Each row of a before or after table is a point. The points were changed in one or more steps. Then noise was added and the rows were shuffled. The steps act on columns, c1 being the first. Write out the steps. A step turns or swaps two columns, mirrors them in a line or flattens them onto one, adds a multiple of one to another, or multiplies or shifts one. Angles are multiples of 10 degrees, from the lower column toward the higher: turns from -170 to 170, lines from 10 to 170 but not 90. Use the fewest steps. Two steps may share a column if one is a turn and the other turns, adds or multiplies; they go together, in the order done. Otherwise the lowest column goes first.

Before (14 x 3):
[[ 1.5 -4.2  7.3]
 [-6.3  0.0 -1.6]
 [ 3.7 -6.4  2.2]
 [ 5.5  1.0  4.1]
 [-4.0 -3.6  2.3]
 [ 0.0  5.0 -1.1]
 [ 0.4  0.8 -1.6]
 [ 8.7 -5.3  4.7]
 [-0.1 -2.5  6.0]
 [ 0.5 -0.5 -8.6]
 [ 1.7 -1.9  0.3]
 [-1.8  0.6 -3.2]
 [ 3.0  0.2  4.0]
 [-8.1  1.9 -7.0]]
After (14 x 3):
[[ 1.6  1.5 -8.6]
 [ 0.0 -0.1  0.5]
 [-0.5 -4.3  1.4]
 [ 1.0  2.8 -2.5]
 [-0.9 -1.5  3.0]
 [-1.1 -2.1  7.0]
 [-0.5  2.1  3.5]
 [ 0.1  2.7 -1.7]
 [ 0.3  2.3 -0.3]
 [-0.7 -3.0  2.9]
 [ 0.1  7.1 -1.1]
 [ 0.6  3.7 -5.3]
 [-0.7  2.9  3.3]
 [-1.2 -0.8  5.7]]
Steps: flatten c1 and c3 onto the line at 100 degrees; shift c2 by 2.0

Before (9 x 6):
[[-8.6 -3.7 -1.1 -2.3  2.4  2.1]
 [-4.3  3.1 -0.1 -1.2  0.5  8.9]
 [ 3.4  3.5 -3.4  0.0 -1.2 -0.6]
 [-1.3 -3.4  8.0 -0.7 -4.9  0.0]
 [ 1.3 -5.8 -1.0  3.0  0.5  2.7]
 [-2.0 -1.6 -5.8  1.7  3.7 -6.0]
 [ 1.0  3.9 -4.8 -6.4  7.1  0.9]
 [ 8.5 -1.6 -7.4 -3.2 -4.9  5.2]
 [-1.2 -0.6  6.4  2.5 -6.1  2.3]]
After (9 x 6):
[[ 0.8  2.1 -1.8 -6.5  6.1 -4.7]
 [-1.2  0.8 -0.3  2.6 -5.9  6.4]
 [ 8.0  0.3 -6.3 -3.2 -5.0 -6.4]
 [-8.0 -4.0 -3.1 -2.3  2.4  0.0]
 [-2.2 -2.2  5.1  1.9  3.2 -7.2]
 [-4.3  2.1 -8.2 -1.3  0.4  1.5]
 [ 1.3 -6.1 -2.9  3.1  0.5 -0.3]
 [-0.7 -1.7  1.3 -1.3 -5.2  7.8]
 [ 3.3  4.4 -0.2  0.0 -1.7 -3.6]]
Steps: add -0.3 times c5 to c2; turn c3 and c6 by 80 degrees

Before, 14 rows:
[[  0.6   2.6  -2.1   3.1   1.8   2.3   5.5   4.9   3.8]
 [ -3.3   8.5  -8.4   1.0  -2.0   0.3   5.7   8.2  -1.0]
 [  1.4   0.4   7.6  -3.6  -1.1  -1.3   1.2  -2.0  -1.9]
 [ -0.1   5.5   2.1  -0.4   2.8   3.1  -6.6  -4.9   0.4]
 [ -4.5   1.2  -6.5   2.6   3.6  -3.1   5.5   5.9  -3.2]
 [ -5.8   2.2   5.6  -2.7  -2.1  -0.7  -1.2  -8.7   3.1]
 [ -5.6   0.9   8.3   1.0   0.9  -3.0   1.3  -1.6   6.3]
 [  1.0   4.4  -5.9   4.2  -2.9  -6.8   3.0   8.6   2.5]
 [ -3.2  -5.3   8.2  -3.0  -2.8   5.8  -6.6  -6.4   3.4]
 [ -1.7  -0.1   2.3  -1.7   0.5  -0.2  -8.1  -6.3   1.7]
 [ -0.6   4.3   0.3   5.3  -3.1   4.4  -0.3  -6.5  -2.6]
 [  2.7   1.3  -3.3   2.3   1.9   2.9   0.8  -8.2   0.0]
 [ -2.8  -2.1   3.0  -6.0  -3.7  -2.1  -2.2  -4.9   6.2]
 [ -2.4  -2.7   1.8   2.4  -4.0   0.2 -10.2  -6.8  -0.5]]
After (14 x 9):
[[  0.7   0.5   6.1   3.6  -0.8  -1.2   0.9  -1.7   2.3]
 [  6.0   8.3  -7.9  -2.5  -1.9   0.1   5.6   8.4  -3.1]
 [ 13.5  -1.9   3.9   3.9  -3.9  -1.7  -1.8  -5.2   1.6]
 [  2.1  -2.3   1.7  -2.8  -3.8   0.5 -10.1  -6.9   1.3]
 [ -9.0   1.2  -2.7  -0.5   2.1   3.2   0.6  -8.1  -0.7]
 [ -5.0   2.6  -0.8  -2.4   1.6   2.0   5.3   5.3  -0.5]
 [  0.3   5.5   1.8   0.0   2.6   2.8  -6.7  -4.9   1.2]
 [  6.4   1.3  -6.7  -4.8   3.4  -3.2   5.7   6.2  -2.7]
 [ -7.1   4.4  -4.7  -3.2  -3.0  -7.2   3.1   8.6  -1.0]
 [ 16.1   1.9   5.9  -0.5  -2.5  -0.6  -0.8  -9.1   2.1]
 [ 10.6   0.5   9.6  -3.5   0.5  -3.4   1.2  -1.7   3.2]
 [ -5.7   4.5  -0.4  -4.7  -3.1   4.1  -0.3  -6.5  -0.5]
 [ 10.8  -5.3   8.0   0.6  -2.9   5.9  -6.6  -6.1   2.8]
 [  5.6  -0.1   3.0   0.5   0.3   0.2  -8.4  -6.6   1.0]]
Steps: turn c1 and c4 by 150 degrees; multiply c1 by 2.5; flatten c3 and c9 onto the line at 20 degrees

Before:
[[ 1.8 -3.1  1.7  2.7 -1.0 -4.7 -0.5 -0.2  4.0 -3.4 -1.8 -2.3  2.3  4.3]
 [ 0.5 -6.0 -3.5  0.7  3.6 -5.2  3.9  4.1 -1.1  3.1  5.7  7.9 -2.2  5.8]
 [ 2.7  0.9  0.1  8.3  1.7  6.3 -1.8  7.3  2.6 -5.0 -3.1  7.6 -4.9 -2.1]
 [-4.1  1.6  3.2 -2.5 -5.6  6.0  9.3  1.7  4.7  1.1 -0.7 -4.8  4.1 -2.7]
 [-1.1  2.2 -0.2 -2.8  1.2 -3.6 -6.3  4.2 -0.7  1.0  5.1 -0.8  6.8  3.2]
 [ 0.2  1.3  0.9 -5.7  5.9 -3.8  6.7  1.9 -4.7  6.7 -2.2 -4.9  3.6  6.4]
 [ 3.6  1.6 -0.4  6.5 -1.1  5.6  5.7  2.6 -8.1 -3.5 -6.2 -4.1  6.0 -2.6]
 [ 4.1  2.2  2.8 -5.6  0.6 -4.7  9.2  3.5 -1.7  1.7  5.6  5.6 -7.3  0.8]
 [ 1.8 -0.5 -0.6 -5.3  2.6  7.5 -4.1  4.5 -8.5  8.1 -1.1 -6.8  1.4  6.6]
 [-4.0  2.6 -0.5 -5.4 -1.9  2.9  8.1  2.5 -1.0 -1.8  0.1  1.4 -5.4  0.1]
 [-0.6  2.1 -5.2  2.7  4.0  8.1  5.4  3.0 -3.5  1.0  5.9 -5.1  2.2 -0.6]]
After, 11 rows:
[[  7.0  -3.0  -4.5   3.3   3.2   1.9  -3.6  16.8   0.5   8.3  -4.8   5.2
   -8.9   6.3]
 [ -2.8   3.3  -2.7   1.8   1.9  -0.5  -6.5   5.7  -2.5   0.9  -3.6  -3.1
   -3.4   3.0]
 [  0.7   1.2  -3.8   2.1  -0.9   4.4   7.8  -0.7   2.2  -2.4   1.8  -0.5
    0.9  -1.2]
 [ -6.1  -3.7   2.6   2.8   3.4  -4.7   4.4   8.9   1.6   2.5   3.1 -10.1
   -0.4   5.3]
 [  6.1  -0.9   5.3   3.7   0.4   5.2   6.2   4.3  -0.8   0.5  -7.8  -1.6
   -4.1   1.3]
 [  7.2  -1.5   6.4  -3.3  -0.2   0.3  -2.5  -0.3   2.6  -5.3   7.5  -2.5
    4.8  -0.4]
 [ -3.8  -1.6   1.5  -4.1   1.1  -4.6   0.2  -5.2  -2.0  -3.2  -0.5   2.8
    3.1   2.5]
 [  6.5  -0.7   5.5  -2.7  -1.8  -0.4   4.8  -2.4  -1.8  -3.8   1.0   7.0
   -8.8  -2.7]
 [ -1.3   2.3  -5.4   2.2   4.4  -1.7   6.5  11.4   0.2   7.3  -2.1   4.5
   -5.9   7.1]
 [ -1.9   3.9  -6.0   0.7  -0.4  -5.7   9.1   6.8   2.7   2.5  -0.2  -7.9
    0.3   1.4]
 [  3.7  -0.7  -3.8  -1.0  -3.1   6.9  10.2   3.1  -2.7   1.2  -3.1   4.3
    4.0  -4.2]]
Steps: turn c2 and c6 by 20 degrees; turn c1 and c6 by -60 degrees; turn c3 and c4 by -120 degrees; flatten c5 and c14 onto the line at 60 degrees; add 1.5 times c10 to c8; turn c9 and c13 by 110 degrees; multiply c9 by 0.4; turn c11 and c12 by -130 degrees

Before, 12 rows:
[[ -4.0  -3.2  -3.9  -3.1   4.9  -2.2   5.8  -0.9   0.6  -2.6  -1.5  -5.7
   -0.5  -4.5   0.0  -1.2   3.9   1.8  -6.2   2.2]
 [  1.5  -0.2   0.4   0.6   3.3   4.9  -0.2  -0.6 -10.7  -1.6   2.5  -1.6
   -2.5   5.7  -4.3   1.6  -1.6   3.8  -1.9   1.8]
 [  1.8  -0.5  -2.8  -3.3   6.4  -7.2   3.2   5.1  -2.8  -3.7   1.4   4.1
    7.5  -6.8   2.9  -5.3  -6.3  -1.8  -2.6  -0.2]
 [  1.1  -2.8  -4.8  -5.0   3.1  -6.7   1.3  -2.5  -1.2   5.2  -2.9  -3.7
    5.4  -5.0   8.6   0.9 -12.9   3.5 -12.6   0.2]
 [ -3.0  -5.0  21.3   2.5   2.0  -4.8   2.6  -4.9  -0.8  -4.0  -1.9  -2.8
   -1.1  -1.7  -5.2  -1.7   1.4  -8.3   0.4  -0.8]
 [  0.2  -2.4  -3.8  -4.8  -5.0  -6.7  -0.8  -3.5  -1.9  -2.4   4.5   0.0
   -1.1  -7.0  -4.3  -7.0   1.1   1.9  -0.4   0.6]
 [ -0.7  -1.2   0.5   7.7   6.3  -4.7   4.3  -0.7   0.6  -1.2   4.5  -2.0
   -0.7  -5.3   4.2   0.3   3.7   5.7   0.2   0.1]
 [  2.1 -10.6  -5.7  -5.1   6.6  -0.8   1.0   2.1   0.1  -2.4   3.9  -3.8
    1.2  -5.1  13.2  -5.9   1.4   0.6  -1.6  -4.2]
 [  0.4  -5.5  -3.1  -3.4   6.4  -7.0   0.9   4.3   0.4   1.7  -0.1   3.5
    4.8  -5.1  -3.3   0.7  -1.2   3.1  -4.2  -1.6]
 [ -0.9  -2.6  -4.7  15.7   2.5  -7.5  -0.2   5.6  -0.6  -2.1  -1.8  -0.5
   -1.8   4.6  -2.8  -5.1   0.4   3.8  -1.1   0.4]
 [ -0.7  -6.0  -3.2  -2.2  -8.2  -6.2   3.3   3.6   1.1  -1.7  -2.2   0.0
   -3.0   9.8   6.9   1.7  -0.2  -6.0   0.7   0.2]
 [ -6.7  -2.3  -6.7  -1.4   5.4  -2.9  -0.8   4.1  -1.8   0.6  -2.4  -4.2
    1.7  -3.5   2.6  -0.5   2.4   3.2   0.0  -5.4]]
After (12 x 20):
[[ -0.3  -1.7  -3.9  -0.9  -7.6   5.0  -1.1  -3.6  -4.7  -2.2   0.0  -0.1
   -4.9  -5.0  -1.4  12.9   1.2   2.0   2.9   0.4]
 [ -5.5  -0.6  -7.2   2.1   6.1   2.7  -1.6   4.4  -1.6   0.7   2.3  -4.4
   -1.3  -3.0  -0.1  -0.8   2.3   3.2   2.0  -5.7]
 [  0.1 -12.9  -5.3   5.8   7.0   4.8   1.2  -3.2  -4.4   5.9   1.7  -3.7
   -4.3  -1.8   4.9  -4.1 -13.0   3.7  -0.8   0.7]
 [  0.1  -5.7  -2.9   4.5   4.2   3.9   1.1   4.7  -6.0   2.0  -1.0   3.9
   -2.7  -1.6  -6.0  -0.4  -0.3   3.6   3.6  -1.2]
 [ -0.9  -1.7  -3.1  -3.1  -3.0   2.2   3.0   3.6  -5.7  -2.3   0.9   0.2
   -1.7  13.7  10.6  -3.6  -0.9  -5.6   5.3   0.3]
 [ -3.4  -1.8  22.1  -1.3  -1.7   3.1   2.4  -4.8  -4.1  -3.8   2.6  -3.3
    3.3   0.3  -5.7   1.0   2.0  -8.0   4.1  -0.9]
 [ -0.4   0.4   0.5  -0.9   7.4   1.8   5.0  -0.8  -3.1  -2.0  -3.3  -1.8
    8.1  -3.2   0.6   4.3   3.9   5.6   1.7   0.5]
 [  2.1  -5.6  -5.1   1.3  12.9   0.0   0.9   1.8  -0.8  -2.5  -0.8  -3.3
   -5.1  -4.5   8.2  11.6   0.8   0.5   9.7  -3.8]
 [  0.7  -1.2  -0.1  -2.5   0.5   6.9   0.5  -0.8   9.9  -2.0  -3.3  -1.3
   -0.2   1.2  -5.1  -0.5  -1.5   4.3  -1.2   2.2]
 [  2.1  -2.8  -3.5   8.4   6.6   6.6   3.1   5.1  -4.5  -3.7   1.3   3.9
   -3.1  -4.5  -0.5   8.6  -5.2  -2.4  -0.6  -0.5]
 [ -0.3  -2.4  -4.6  -1.9   1.1   4.1  -0.6   5.0  -6.0  -2.5   4.3  -0.7
   15.9   8.0  -3.6   5.2   0.6   4.3   2.0   0.9]
 [ -4.1  -6.8  -4.0  -1.0   3.9   1.4   5.4  -0.4  -2.2  -2.5   2.5  -5.2
   -3.7  -3.6  -2.7   0.1   4.8   2.0   0.5   2.2]]
Steps: turn c2 and c19 by -70 degrees; swap c4 and c13; turn c5 and c15 by -30 degrees; turn c6 and c9 by 120 degrees; add -0.5 times c9 to c14; turn c11 and c16 by 150 degrees; multiply c16 by 1.6
